Each row of a before or after table is a point. The points were changed in one or more steps. Then noise was added and the rows were shuffled. The steps act on columns, c1 being the first. Write out the steps. A step turns or swaps two columns, mirrors them in a line or flattens them onto one, adds a multiple of one to another, or multiplies or shifts one. Angles are multiples of 10 degrees, from the lower column toward the higher: turns from -170 to 170, lines from 10 to 170 but not 90. Use the fewest steps. Two steps may share a column if one is a turn and the other turns, adds or multiplies; they go together, in the order done. Otherwise the lowest column goes first.
In the rows, 100 means zero.

Before:
[139 136 138]
[80 102 92]
[89 120 83]
[125 129 124]
[145 47 74]
[94 68 67]
[145 130 64]
[52 151 64]
[116 119 134]
[55 106 116]
[148 149 64]
[91 53 45]
[66 46 67]
After, 13 rows:
[88 60 72]
[149 109 76]
[127 144 63]
[105 115 130]
[85 84 93]
[65 70 115]
[87 98 81]
[116 121 126]
[104 81 44]
[118 131 139]
[51 78 62]
[122 138 66]
[108 86 71]
Steps: multiply c2 by 0.4; turn c1 and c2 by 40 degrees

Before (8 x 8):
[93 97 113 100 53 47 60 68]
[65 122 95 83 146 122 108 64]
[57 124 90 113 109 46 143 77]
[137 21 68 110 115 126 68 114]
[115 89 57 104 67 86 64 99]
[84 100 57 60 115 49 54 130]
[50 91 105 103 68 74 43 129]
[97 128 136 93 135 141 82 103]
After (8 x 8):
[159 122 95 84 97 123 98 100]
[107 91 105 105 158 73 34 180]
[69 97 113 100 135 47 51 75]
[88 21 68 109 63 126 58 78]
[128 127 137 93 80 140 73 106]
[64 89 57 105 109 86 55 83]
[122 100 56 60 103 48 44 146]
[134 124 89 113 127 46 134 119]
Steps: add -1 times c1 to c8; turn c1 and c5 by -130 degrees; shift c7 by -10

Before, 11 rows:
[104 84 157 53 96 66 55 112 102 72 104 161]
[86 140 133 85 140 76 101 142 89 84 71 103]
[97 42 70 95 85 81 101 63 119 133 167 84]
[65 57 102 86 91 72 76 108 173 119 185 86]
[171 115 120 99 94 140 44 77 103 136 146 133]
[156 90 113 77 101 96 49 122 112 58 118 128]
[63 66 80 66 116 111 83 93 158 110 139 138]
[150 116 102 99 35 174 53 114 72 116 150 85]
[113 119 87 140 84 65 67 117 103 97 150 159]
[109 106 101 45 89 16 137 130 127 111 89 111]
[86 72 102 92 85 39 96 159 126 122 70 89]
After:
[69 38 78 91 113 135 92 91 36 115 128 95]
[91 42 103 101 87 77 96 162 71 120 82 151]
[170 85 120 102 94 136 81 75 97 150 134 63]
[148 85 102 91 34 99 87 115 127 130 133 27]
[87 110 134 85 143 101 105 140 104 87 82 128]
[104 79 103 58 87 92 100 132 54 93 89 182]
[100 52 157 57 100 152 109 111 79 89 107 142]
[115 89 90 137 82 154 95 120 112 108 133 146]
[63 32 100 108 89 76 90 107 27 124 153 124]
[151 61 116 82 104 124 108 121 77 84 118 106]
[95 17 66 100 83 83 88 64 80 133 146 112]
Steps: shift c2 by -30; mirror c4 and c9 in the line at 10 degrees; turn c6 and c12 by -80 degrees; flatten c7 and c10 onto the line at 110 degrees; multiply c11 by 0.7

Before, 8 rows:
[86 189 51 97 105 111 64 120 92 122 61 81 100 74 128 55 66 58 98 92]
[47 145 97 111 99 55 98 135 69 122 56 89 159 54 118 128 70 79 139 76]
[88 89 99 131 109 135 59 125 86 84 155 80 114 135 93 76 111 139 149 43]
[82 64 83 70 113 40 56 97 119 90 89 133 114 114 155 117 132 58 60 99]
[53 147 138 85 72 114 103 101 46 67 111 101 52 103 80 74 122 112 129 45]
[66 35 120 117 150 126 111 74 59 143 105 188 115 101 95 131 62 145 122 120]
[41 78 107 75 86 89 130 118 142 101 117 62 93 158 86 57 56 98 99 63]
[150 101 128 76 83 71 149 88 101 145 53 119 118 82 137 145 70 126 102 90]
After:
[89 112 97 133 108 159 60 124 87 83 127 85 113 132 109 78 116 140 146 41]
[86 4 54 94 103 89 65 86 90 119 60 80 100 72 88 55 70 80 100 91]
[45 125 106 74 86 95 128 106 143 102 125 62 91 155 105 56 56 107 98 61]
[79 125 79 67 114 43 55 83 122 87 120 131 113 112 41 116 132 68 58 98]
[51 50 97 113 101 35 102 102 65 121 84 93 160 51 89 122 75 97 138 76]
[152 95 128 79 86 55 151 111 100 142 72 118 123 84 61 148 68 113 101 94]
[53 57 136 86 66 119 104 107 45 70 104 98 52 98 125 76 124 109 130 49]
[63 166 120 118 153 128 110 108 59 143 91 191 117 106 94 128 62 124 126 121]
Steps: turn c2 and c15 by 170 degrees; turn c6 and c11 by -30 degrees; flatten c8 and c18 onto the line at 60 degrees

Before (14 x 48):
[84 66 58 117 106 79 78 186 117 110 114 123 88 86 110 83 96 137 71 95 80 79 63 172 94 86 106 111 75 111 116 75 113 126 77 76 115 164 119 126 99 111 104 128 98 53 57 94]
[79 85 78 99 136 97 109 96 68 117 90 153 59 91 119 21 55 107 112 42 62 138 46 128 105 82 154 97 143 95 108 78 155 71 127 152 125 153 140 95 151 133 108 55 116 117 135 155]
[91 69 105 113 78 43 43 164 90 115 116 85 106 74 96 92 119 101 75 134 116 71 111 139 156 57 73 112 77 66 82 105 91 127 62 82 75 86 74 110 73 66 116 132 100 105 92 116]
[83 67 37 75 118 68 97 169 90 93 108 139 64 119 153 93 91 147 96 103 74 101 57 117 130 52 142 102 109 59 124 62 139 75 81 125 112 150 149 100 94 150 114 108 81 127 78 158]
[89 60 32 100 83 87 80 160 64 79 101 129 97 68 102 80 103 141 43 111 110 48 78 147 143 58 146 107 74 86 136 100 126 122 123 111 97 144 108 154 59 88 100 141 60 113 100 125]
[136 105 95 71 74 44 85 156 53 112 152 61 111 92 72 113 79 84 167 117 128 110 113 91 83 87 112 139 13 102 71 111 108 112 129 137 73 88 70 66 101 66 85 130 138 104 123 85]
[120 54 92 83 133 123 141 118 124 125 87 175 64 93 110 57 57 143 138 84 76 151 95 141 104 131 166 78 148 115 153 55 159 39 155 162 152 149 115 51 170 117 159 74 116 166 122 153]
[143 140 143 82 150 63 119 112 50 88 163 103 108 107 67 81 67 110 128 130 108 121 121 80 70 96 106 172 47 98 85 93 47 64 114 151 56 95 71 40 112 33 83 138 104 141 141 88]
[76 76 83 70 142 97 146 105 104 103 90 161 92 120 94 41 18 148 137 51 10 109 62 127 151 121 159 77 95 111 141 76 129 53 140 150 113 134 114 87 142 147 146 84 116 155 95 152]
[41 77 43 99 103 94 106 177 93 108 103 94 85 62 139 62 119 103 92 112 101 92 100 122 131 49 138 102 73 110 105 77 84 102 92 112 130 118 100 151 75 90 116 120 69 72 44 129]
[100 124 108 87 122 102 89 157 65 85 119 77 120 97 103 71 90 106 114 126 145 85 82 104 94 87 121 143 31 84 94 110 128 117 75 103 69 60 38 51 128 69 76 169 97 140 124 110]
[42 74 69 122 100 69 106 127 91 101 146 118 86 88 118 93 119 159 97 100 104 80 53 145 148 52 118 77 96 113 122 39 122 137 131 89 127 128 128 101 79 110 93 116 83 83 74 146]
[110 108 116 85 130 66 133 117 101 79 126 56 78 111 63 110 36 87 135 130 123 90 138 75 80 85 69 150 42 112 124 122 101 82 103 126 98 76 83 75 132 56 75 138 121 138 173 91]
[156 109 126 61 131 73 167 133 85 126 136 83 103 113 103 103 34 98 130 106 139 100 94 82 100 93 92 121 84 133 61 126 84 104 115 161 47 98 60 52 132 67 67 115 103 145 138 86]
After, 14 rows:
[83 68 39 75 119 68 97 170 90 93 109 138 64 120 153 92 91 148 97 102 74 102 58 108 130 52 143 102 110 58 124 62 139 75 83 125 111 149 51 100 93 151 114 116 80 127 78 158]
[136 105 61 70 74 44 86 90 53 112 151 61 111 93 72 112 79 84 166 116 129 110 113 130 83 88 111 140 12 102 71 110 108 112 130 137 73 88 38 66 102 66 85 91 138 104 123 85]
[42 73 71 122 99 69 106 135 91 101 146 118 86 88 118 92 118 159 97 100 104 80 53 116 148 51 118 77 96 113 121 39 122 136 131 90 127 127 85 101 80 110 93 144 83 83 74 147]
[89 59 60 100 84 87 79 127 63 79 101 129 98 68 103 80 102 141 42 110 111 49 78 141 144 58 147 107 74 86 136 101 127 123 123 111 96 144 46 154 59 88 100 148 61 113 100 124]
[76 76 64 69 141 97 147 116 105 102 90 161 91 120 94 41 19 147 138 50 10 109 62 83 151 121 159 77 95 111 142 75 128 53 140 150 114 133 99 88 142 148 146 128 117 155 95 153]
[109 107 98 85 131 65 133 90 101 78 126 56 79 111 62 109 35 87 134 130 123 90 137 138 80 86 69 150 42 113 124 122 102 82 103 125 98 75 77 75 131 56 75 75 121 138 173 90]
[78 85 72 98 136 97 108 137 67 117 90 152 59 91 120 20 54 106 112 43 61 138 45 56 105 82 153 96 143 95 108 77 155 72 126 153 124 153 117 95 152 134 109 128 116 117 136 156]
[84 66 72 117 106 79 78 147 117 110 114 123 89 87 110 83 96 137 71 95 80 79 63 128 94 85 107 111 75 111 115 75 114 124 77 75 115 163 25 126 98 110 104 171 98 54 56 94]
[156 109 111 61 130 73 167 74 85 126 136 84 103 113 103 103 34 99 130 107 138 99 94 114 100 93 93 122 84 132 62 126 84 103 115 161 47 98 56 52 132 67 66 82 104 144 139 87]
[143 141 129 82 150 63 121 77 50 88 163 103 107 106 67 81 66 111 127 129 107 120 122 138 70 95 106 173 47 98 84 91 45 65 115 152 56 95 80 40 112 33 83 80 103 141 142 88]
[100 124 101 87 122 103 90 60 65 85 119 76 119 97 103 71 90 106 115 125 145 85 81 170 94 88 121 143 31 85 95 109 129 117 74 102 68 60 25 51 128 68 75 103 97 141 125 109]
[119 54 73 83 132 123 141 121 123 124 86 175 64 92 110 57 57 144 138 84 75 150 95 75 104 130 166 78 147 114 153 54 159 38 156 162 152 149 89 50 171 117 159 141 117 166 122 153]
[91 69 117 112 78 42 44 99 90 114 116 84 106 74 96 92 118 102 75 134 115 71 111 133 156 57 72 113 76 66 83 105 91 128 62 81 74 86 31 111 73 66 117 139 100 104 92 117]
[41 77 47 99 102 95 106 127 92 108 104 94 85 62 141 62 118 104 92 113 100 92 100 120 131 49 138 103 73 109 105 77 84 101 92 113 130 118 27 151 75 89 117 122 69 72 44 130]
Steps: add -0.5 times c19 to c3; turn c8 and c39 by -70 degrees; swap c24 and c44

Before (11 x 64):
[102 117 100 109 89 90 112 89 72 120 71 64 118 115 78 70 104 124 76 113 81 78 122 105 93 81 73 107 64 89 75 72 85 91 114 94 112 86 98 79 99 84 52 132 126 130 93 81 52 100 67 111 85 91 87 101 142 126 121 87 111 126 63 110]
[128 105 88 90 74 78 105 86 118 89 75 129 69 104 77 71 130 85 129 99 128 137 131 78 77 117 125 75 49 112 104 74 93 103 97 94 90 56 114 126 102 109 71 122 66 98 135 88 68 103 88 93 91 76 135 121 125 145 137 101 78 95 130 83]
[75 132 90 79 115 108 78 88 59 102 127 75 107 113 95 136 79 79 93 100 111 124 121 85 142 107 124 103 105 88 103 139 92 93 85 125 45 44 105 79 66 83 114 105 129 65 141 86 94 63 61 87 109 142 129 137 82 138 109 99 97 123 104 82]
[127 139 101 107 101 71 92 81 65 132 82 88 95 76 139 68 106 100 147 77 124 73 79 74 74 121 126 137 110 83 121 68 105 73 60 113 48 105 109 89 100 88 91 85 129 84 89 57 55 111 106 106 86 118 79 77 97 129 85 123 122 59 63 40]
[115 138 68 51 83 123 135 144 63 113 114 137 138 103 104 112 77 120 81 149 84 80 68 82 132 101 113 119 50 69 117 123 51 65 99 63 60 63 106 76 110 139 122 104 73 138 109 111 121 47 103 88 66 81 78 145 110 85 84 89 87 107 69 74]
[100 95 67 106 56 114 94 110 123 110 97 103 91 69 121 100 132 116 118 104 112 69 77 61 94 109 116 67 73 71 73 74 77 68 84 63 119 114 76 75 99 118 48 160 114 110 89 97 104 68 137 91 63 147 118 95 85 82 71 112 83 56 79 90]
[73 126 41 55 86 104 80 108 121 119 138 132 102 115 134 70 83 126 90 79 115 136 130 57 100 105 88 98 65 133 129 120 109 113 98 56 118 97 84 111 132 126 114 139 71 85 116 57 118 89 84 82 106 113 76 142 103 117 87 121 81 88 117 99]
[116 75 73 65 64 75 137 72 110 115 114 78 136 113 80 98 73 89 105 84 115 97 95 125 99 96 115 104 121 105 79 87 57 109 63 107 118 69 135 141 115 122 80 94 115 124 116 104 125 79 113 90 71 95 135 142 105 147 111 95 76 96 93 86]
[86 76 76 116 123 91 129 115 98 108 128 68 110 116 135 76 131 82 116 136 117 98 75 93 85 92 121 74 96 134 97 106 98 63 98 68 61 83 134 148 110 133 83 99 129 136 101 96 124 89 96 100 124 104 103 88 101 95 65 84 146 85 67 49]
[99 76 70 108 86 118 80 91 56 145 134 131 97 77 135 95 79 121 144 153 93 63 94 98 80 78 78 114 57 84 135 74 126 119 115 117 115 43 81 94 90 109 80 115 127 116 92 61 121 111 107 119 69 79 124 94 114 97 111 114 127 87 119 86]
[97 84 56 116 72 101 135 110 100 132 104 70 98 64 102 80 104 120 130 118 80 108 113 119 140 136 76 137 116 132 71 137 108 83 60 105 108 45 93 112 81 121 116 148 122 115 93 124 69 73 109 151 136 137 133 143 128 109 70 120 75 60 74 79]
After:
[85 75 85 117 122 92 130 113 100 110 129 66 110 118 134 74 128 83 123 136 119 99 134 94 86 91 122 70 95 133 97 105 99 64 99 66 62 85 135 149 110 130 84 100 132 136 102 96 149 90 97 99 108 102 103 87 102 96 68 84 145 87 67 49]
[118 76 85 65 66 73 138 73 112 117 113 79 136 112 79 95 72 91 115 85 117 97 77 126 99 98 114 104 121 107 78 87 53 107 62 107 118 68 134 139 112 120 79 92 116 125 117 106 149 78 115 91 120 94 135 142 101 146 109 91 74 95 94 86]
[73 132 96 77 116 108 78 89 59 102 128 75 109 113 107 139 78 79 104 99 111 122 94 87 141 109 126 105 108 91 101 139 92 94 86 125 46 47 105 78 70 82 115 104 130 64 142 85 86 64 61 89 76 142 129 137 81 140 107 101 96 122 104 82]
[130 140 77 109 102 70 90 83 67 132 82 86 91 77 152 67 105 102 129 76 124 74 98 72 74 124 130 136 111 82 122 71 102 75 61 112 46 106 110 91 102 86 94 85 130 81 89 57 10 112 106 106 127 118 79 76 97 132 83 125 122 60 65 36]
[75 123 80 55 86 103 82 105 123 118 139 132 103 116 126 69 84 129 124 77 112 138 89 55 98 102 87 98 66 132 130 122 110 113 97 55 118 99 86 110 129 128 111 139 71 87 116 59 136 89 86 84 67 113 74 142 104 118 89 120 80 89 119 98]
[127 104 77 90 78 78 105 83 119 89 76 131 68 104 71 73 131 84 125 103 128 137 79 80 78 118 125 74 51 111 104 74 95 102 97 95 92 54 114 126 104 109 72 123 70 97 136 88 34 104 87 92 76 75 132 120 123 146 136 103 76 96 130 84]
[97 97 76 107 55 116 93 109 123 110 101 104 93 70 114 101 132 116 125 106 113 71 79 62 94 110 118 66 72 71 71 75 77 69 85 63 120 115 77 77 99 116 48 161 113 110 89 98 109 68 138 91 140 146 116 94 84 85 72 111 84 57 78 90]
[113 138 94 50 84 122 134 146 64 111 115 139 137 102 115 110 75 123 105 149 81 78 85 84 131 101 112 117 51 67 117 122 47 68 99 64 60 60 108 77 110 140 125 106 73 140 110 111 145 48 106 86 145 79 77 144 112 87 80 88 88 104 69 74]
[101 119 112 107 88 92 112 88 74 119 72 65 118 114 87 69 105 121 84 112 80 81 77 106 92 83 71 107 66 90 76 74 83 93 113 93 110 87 99 79 101 81 53 132 126 127 94 81 4 100 69 111 88 88 86 101 144 126 119 87 114 125 61 114]
[97 85 67 115 71 102 135 109 101 132 105 69 98 65 103 82 102 119 140 118 80 106 125 119 139 135 77 138 116 132 70 136 107 84 60 105 107 46 92 111 82 121 115 148 123 115 94 121 40 71 111 151 71 137 133 142 129 113 71 119 77 62 75 80]
[100 76 68 110 85 118 78 93 55 143 134 129 99 78 147 95 78 124 140 151 95 64 77 99 80 77 76 114 57 83 133 73 128 119 115 118 113 47 81 95 89 106 80 115 128 116 93 61 140 111 109 121 120 81 124 95 116 94 111 114 126 89 119 84]
Steps: flatten c3 and c19 onto the line at 130 degrees; add -0.3 times c9 to c15; turn c23 and c53 by -120 degrees; multiply c49 by 2

Before (8 x 64):
[115 81 86 103 80 69 99 122 108 85 116 98 122 106 83 104 120 72 69 104 100 101 94 129 124 102 119 57 93 80 79 97 130 97 78 102 100 70 88 90 61 108 103 109 118 94 127 100 117 110 100 98 76 86 96 128 102 79 82 87 109 129 120 91]
[70 90 134 76 123 107 101 99 117 118 111 91 93 119 117 115 109 97 101 119 117 112 103 112 129 93 123 104 122 99 116 103 117 100 129 109 102 90 117 87 97 116 65 103 109 86 93 87 92 112 87 67 123 60 126 115 107 117 99 89 77 137 101 109]
[80 140 107 92 109 113 71 80 87 75 66 96 117 104 112 89 131 127 86 107 90 111 102 123 96 95 90 96 123 98 111 115 100 101 77 109 101 104 90 115 79 91 83 87 88 94 96 95 117 121 74 114 92 96 137 103 89 122 85 97 133 112 79 97]
[103 82 97 83 72 109 87 132 74 110 87 93 111 94 121 106 114 118 73 82 66 80 136 115 102 130 123 89 98 86 125 100 107 82 98 100 106 90 91 115 72 109 71 94 119 84 134 108 102 63 83 86 111 86 38 123 89 96 121 75 128 96 99 97]
[134 104 115 104 88 84 92 84 98 82 96 108 101 100 120 79 136 105 108 84 87 102 102 121 81 96 103 96 97 89 92 118 91 89 75 103 85 99 98 87 70 105 123 130 99 90 99 73 113 81 81 101 57 114 99 117 111 121 97 114 114 133 86 110]
[95 108 89 57 67 108 86 81 95 92 90 93 128 113 107 102 97 91 125 98 107 132 101 129 110 110 99 65 129 79 85 119 99 92 119 118 101 84 88 58 92 115 72 117 79 73 105 75 57 106 99 108 143 110 115 107 119 107 106 113 63 68 99 102]
[97 125 85 110 99 112 94 129 142 67 92 72 110 115 101 80 101 133 81 133 120 100 85 72 55 69 109 104 98 56 100 91 110 106 86 104 70 88 109 105 87 126 62 71 93 116 115 109 118 97 119 116 84 143 82 101 98 128 91 93 114 70 107 119]
[92 97 91 83 92 89 68 117 109 105 89 107 91 93 85 93 118 66 80 104 71 109 113 106 118 100 127 96 121 91 102 89 66 86 111 97 116 123 100 101 76 135 78 99 90 54 100 97 82 107 118 103 88 107 122 88 113 101 121 72 66 104 108 90]
After, 8 rows:
[115 80 86 103 80 69 98 122 108 108 115 98 122 107 84 104 120 72 69 104 101 101 95 129 125 102 119 58 100 81 73 96 131 98 76 103 101 70 88 109 60 109 103 111 119 106 129 100 117 85 100 97 75 86 92 128 101 77 82 87 109 129 120 89]
[80 141 107 92 109 113 70 80 85 111 68 97 117 104 112 90 131 126 86 107 91 110 102 123 96 95 89 96 92 97 103 116 100 101 77 110 101 103 90 82 79 91 84 88 88 105 97 94 117 71 74 115 92 96 126 104 89 123 85 97 132 113 78 35]
[70 91 134 76 123 107 101 99 116 79 110 90 93 120 117 114 109 97 101 119 116 113 105 111 130 93 123 104 76 99 116 103 116 100 129 109 101 90 119 96 98 117 65 102 111 113 93 87 91 98 86 66 123 58 125 114 107 117 99 88 77 137 102 76]
[95 109 90 57 66 109 86 80 95 103 89 94 129 113 106 102 95 92 126 98 106 131 100 129 109 108 98 64 50 80 82 120 100 93 118 117 102 84 88 109 93 115 72 117 78 127 104 75 57 89 98 109 144 109 114 106 119 107 105 114 63 68 99 80]
[102 83 97 82 73 109 88 132 74 111 86 93 112 93 121 106 114 118 73 82 66 81 135 115 102 129 125 89 111 87 135 101 107 82 97 101 106 89 91 94 72 109 70 94 118 115 134 107 102 137 85 86 110 86 52 124 88 96 122 75 129 96 99 194]
[91 98 91 83 90 89 67 118 110 92 89 106 92 94 84 93 119 65 80 104 71 108 113 106 117 100 127 96 84 91 103 88 67 85 111 98 116 121 99 91 75 134 78 98 88 145 100 97 82 97 120 103 90 108 110 89 112 100 120 72 67 104 109 45]
[98 124 83 108 98 113 93 129 142 130 91 72 110 115 101 79 100 133 79 133 120 99 85 72 56 68 108 103 103 54 96 92 110 106 85 105 71 88 109 100 88 126 64 71 93 84 115 109 119 86 120 116 83 143 98 98 98 128 90 94 114 68 107 165]
[135 104 114 104 88 85 92 83 98 124 96 109 101 98 119 79 136 105 108 83 86 102 101 122 82 96 104 97 94 88 94 119 91 88 74 103 85 98 98 109 71 105 123 130 99 110 99 72 114 108 81 101 58 114 105 118 112 121 97 114 115 133 85 120]
Steps: turn c10 and c50 by 150 degrees; add 0.3 times c50 to c31; turn c29 and c40 by -140 degrees; multiply c40 by 0.7; multiply c46 by -1; turn c55 and c64 by -40 degrees; multiply c64 by 2.5
